Every row gives one point. The points of each table are mixes of a few directions, plus a little noise. How many directions does each table use, and how many do they share? Where both have some left over, give the other angles between the two spaces (their principal angles), to ten degrees, smallest first.

First (7 x 3)
[[ 14  18 -93]
 [ -3  -4  19]
 [ -5  -7  36]
 [ -7  -9  46]
 [  7   9 -44]
 [  5   6 -34]
 [-10 -13  69]]
Second (4 x 3)
[[ 26 -61 -35]
 [  8  22  11]
 [ 27  31  15]
 [-61  10   7]]
Directions: first 1, second 2, shared 0; angles 70

First (8 x 8)
[[ -16   46   21   -6   56   34   12   38]
 [  -5 -121  -43  -49    0    6  -77  -35]
 [   9   29  -46  -11  -22  -68   12   21]
 [   9  -56   -2    5   -5   15  -30  -16]
 [  -7   33   39   22  -31    8   37  -32]
 [  23  -19  -11   21    3   -6  -15   19]
 [ -17   52   33    5    5   19   35   -3]
 [   2   37    8   14   -7  -10   25    8]]
Second (9 x 8)
[[ -1  -7  -5  27 -27   4  25 -30]
 [-26 -16 -54 -42  -1 -24  -3 -17]
 [ -8  -5 -19 -36 -20 -34 -10 -11]
 [ -1  11  51  40  82  94   1  40]
 [-31  29  15 -12   1  20  30 -25]
 [ 17  34  67  12  32  30 -13  42]
 [  3 -24 -11 -10   8  -1 -22   5]
 [ 14  36 -38   0   7 -49   8  46]
 [ 32 -57  -6  21 -81 -40 -17 -48]]
Directions: first 4, second 5, shared 4

First (8 x 12)
[[ -32    5    6  -23   -9   35  -10    3  -45   66   60  -51]
 [  -4    1    0   -4    0    4   -1    0   -7   10    8   -8]
 [  17   -2   -4   14    6  -17    6   -2   23  -34  -32   24]
 [ -48    7   11  -35  -17   52  -15    8  -69  103   93  -81]
 [   5   -3    0    3    2   -6    3   -2    7  -11  -10    8]
 [  45   -5   -9   36   17  -52   15   -7   68 -100  -91   77]
 [   0   -1    1    0   -1    1    1    0   -1    2    1   -1]
 [  15   -2   -4   11    7  -19    5   -2   24  -38  -33   29]]
Second (11 x 12)
[[  20  -34  -31   16   30  -23   -1  -19 -103    1    6   28]
 [  18   69  119   81  -23    6   -4   46    1   51    8   11]
 [ -10  -34  -50   34   15   -1   48  -14   18   38  -55  -56]
 [  48   22  -22  -39  -30   17  -39   29   56  -41   -7  -11]
 [ -34   -3    7  -37    3    0   -7  -17    2  -21   30   23]
 [  19  -55  -74   59   32  -16   49  -17  -49   46  -64  -50]
 [   3   34   60   24  -11    2   -8   18   -2   13   16   15]
 [ -14    7    9  -27   -6    5  -10   -3   20  -18   16   10]
 [ -11  -11  -29  -36   -4    7   -2   -9   35  -20   -3  -10]
 [ -53    9   38  -28    1    2    1  -16   15   -9   37   25]
 [  15   -2  -26  -46   -8    3  -27    0    7  -40   15   13]]
Directions: first 1, second 4, shared 0; angles 70

First (11 x 18)
[[-61  -4  -4  21  -2 -52 -15 -15   4 -22  18  -6  -6 -37  11  13 -15 -17]
 [  3   8  13  -3  -6  13  12 -10  -2  12   1   1 -10   2   8   0   9   1]
 [-23  27  19  16 -28 -54   9  21  35  44  32  19 -43 -50  13  29 -11 -38]
 [ 39   7   7 -19  43 -13  17  37  23  -6 -21  21  18  34  -3  -3   0 -15]
 [ -7   7  -8  12  36 -19  -9  20  14   1   2   6  52   0 -20   9 -19 -18]
 [ 61  -2 -15 -24  -2 -12  -3  59  20  10 -13  17 -16  14 -15  -4  -8  -2]
 [  4 -31 -22   3 -60 107 -22 -63 -68   1  -2 -43  -6   9 -12 -27  22  70]
 [-62  17  33  12  -3 -65  21 -24  22  -8  21  10 -45 -37  43  20   3 -36]
 [-23  11  26   0  63 -15  25 -18   8 -28 -13   9  42  25  16   0   6 -21]
 [ 28  20   9   1  52  11  16  26  18  22  -8  17  66  28 -22   4  -5 -17]
 [ 39 -62 -60 -22 -94  98 -49 -31 -75 -27 -18 -51 -54  10 -21 -41  15  96]]
Second (9 x 18)
[[   4   12   -8   14   -2  -17  -15   21    8   19   17    5   25  -13
   -20   11  -16  -16]
 [ -18  -20   -3    6   45   74   27  -16    0   20  -25  -15   54   15
   -12    1    8   32]
 [  10   10   33    1   14   80   80   29   48  121  -11   14  -14  -18
     2   28   18   13]
 [  17  -18  -18   -4  -26   38    1   17    1   28   -7   -8  -20  -10
   -11    0    0   28]
 [  52   13   -2  -14   13   -1  -12   20   -7  -12   -6   12   26   38
   -15  -14    0   -8]
 [   9   15   25  -20  -19  -58    2  -17   -7  -49    2   13  -61   14
    42  -13   17  -24]
 [ -10   41   62  -21    6 -106   18  -38    0  -78    9   29  -62   24
    71  -11   27  -61]
 [ -10  -41  -53   10  -28   32  -43    2  -23   -9   -1  -30   13  -18
   -34   -5  -19   43]
 [ -53  -13  -36   32   -6  -42  -57  -16  -19  -40   24  -20   41  -30
   -23    4  -32   -6]]
Directions: first 5, second 5, shared 4; angles 50

First (11 x 32)
[[ -1   9   5  -9   1  -2   5  10   9  -2  10  -3   4   0   1  10  11  -8
  -11   1 -24  11   4   1  -6   5   1  13 -19  -4  12 -18]
 [  4  30   3   5 -12 -28  18  -9 -32  15 -37 -13 -20  -2   0  14   2  36
   13 -13  40 -33 -12  27  39 -17  10 -28 -40  -6  19  -7]
 [ 13 -57 -37 -22  19  85 -45  33  51 -57  71  34  19  -8 -52 -44 -67 -40
    5  34 -42  72   8 -96 -93  46 -25  78 121 -11 -87  19]
 [ 16 -28 -11  29   4 -22   3 -14 -17   4 -30   0   0   1  -3 -23  -1  -6
   -3 -23  16   3   0 -18  31  -3   6 -27  48  32   2  27]
 [  5  31  12 -14  -4 -32  30  22   5   7  -3 -20   1   1   3  30  42 -11
  -32 -19 -51  19   7  13  18   4  12  11 -68  -1  56 -52]
 [ -9 -66   0   4  24  42 -33   4  55 -22  59  24  39   6  13 -32   5 -68
  -24  18 -66  54  25 -45 -61  26 -18  34  86  24 -34  29]
 [-18  22  11  -8  -7   9  -5 -12  -8   9   1   2  -8   0  13  13  -8  26
   22  19  35 -38  -8  33  -5 -15  -4  -9 -32 -22  -9   5]
 [ -3  -9  -2  11   0   2  -7 -15  -9   4  -9   5  -3   2   4  -9 -10   9
   14   3  28 -17  -5   5   6  -8  -3 -15  19   3 -14  22]
 [ -4  13  -5  -5  -7  12  -7  -7 -14   0  -6   4 -14  -2  -7   2 -26  29
   27  14  43 -28 -12  11  -2  -9  -4  -6  -6 -19 -21   9]
 [ 18  27  -6  12 -12 -44  26  -5 -41  14 -53 -17 -22  -4 -11  10   4  33
    4 -30  36 -23 -13  15  57 -14  17 -32 -32   6  31 -12]
 [-20  28  31  -2  -4 -27  17  -8   1  25  -3 -13   3   7  39  31  49  -1
  -15  -2 -15 -22   6  52  17 -16   7 -17 -74  -1  46 -21]]
Second (11 x 32)
[[ -13   31    8  -18   -6   15    2    7    3    2   18   -1   -6   -1
     5   19   -2   12    9   15    2  -14    1   20  -20   -3   -4   11
   -42  -20    0  -15]
 [   5    7  -16   32   -8    4   -2  -23  -41   12  -24    0  -26   -6
     6  -18  -31   31   35  -16   68  -47    3    7   17  -14    3  -48
    35   29  -17   54]
 [ -20    4   22  -20    5    8   -4    6   31    0   31    2   18    5
    19   18   27  -21  -16   20  -41   12    5   18  -25    3   -5   23
   -38  -18   10  -24]
 [  60  -53  -52   -2   11   -7    1   39    6  -49  -22    6    7  -12
   -90  -40  -42  -25  -25  -27  -38   93  -16 -111   13   42    7   49
   101    7  -23  -24]
 [  -2  -30   16   40    4  -55    8  -39  -20   30  -50   -7    9   11
    35  -11   41   -7  -12  -26   22  -22   -3   28   62  -25   10  -56
    12   35   31   28]
 [   3  -42   12   14   12  -34    1  -11   16    7  -16    0   26   11
    14  -10   39  -33  -32  -11  -32   27    0   -3   27   -1    3   -6
    19   16   21   -4]
 [ -21   20   24  -21    0    5    0    4   20    7   24   -2    9    5
    21   25   26   -6   -8   20  -24   -5    3   30  -19   -3   -4   15
   -56  -23   14  -26]
 [  17   14   -8  -16   -4  -17   14   18   -4  -10  -17   -8   -7   -4
   -31   12   -3   11   -7   -7   -8   19  -15  -13   17    7    7   18
   -24  -22   12  -39]
 [ -43   57    9  -17  -10   81  -21    0    4    5   71   11  -21   -8
    37   16  -37   26   49   42   34  -63   24   41  -84   -7  -19    2
   -34  -13  -40   37]
 [ -25    1   29  -17    5    1   -4    0   32    7   29    1   21    9
    31   20   38  -23  -19   20  -41    7    7   28  -20   -2   -6   16
   -44  -15   17  -22]
 [  39   -5  -44   26   -7   -3    5    0  -47  -12  -43   -2  -31  -14
   -46  -31  -58   32   27  -31   60   -7  -10  -45   31    4    8  -24
    70   25  -25   35]]
Directions: first 4, second 4, shared 3; angles 30
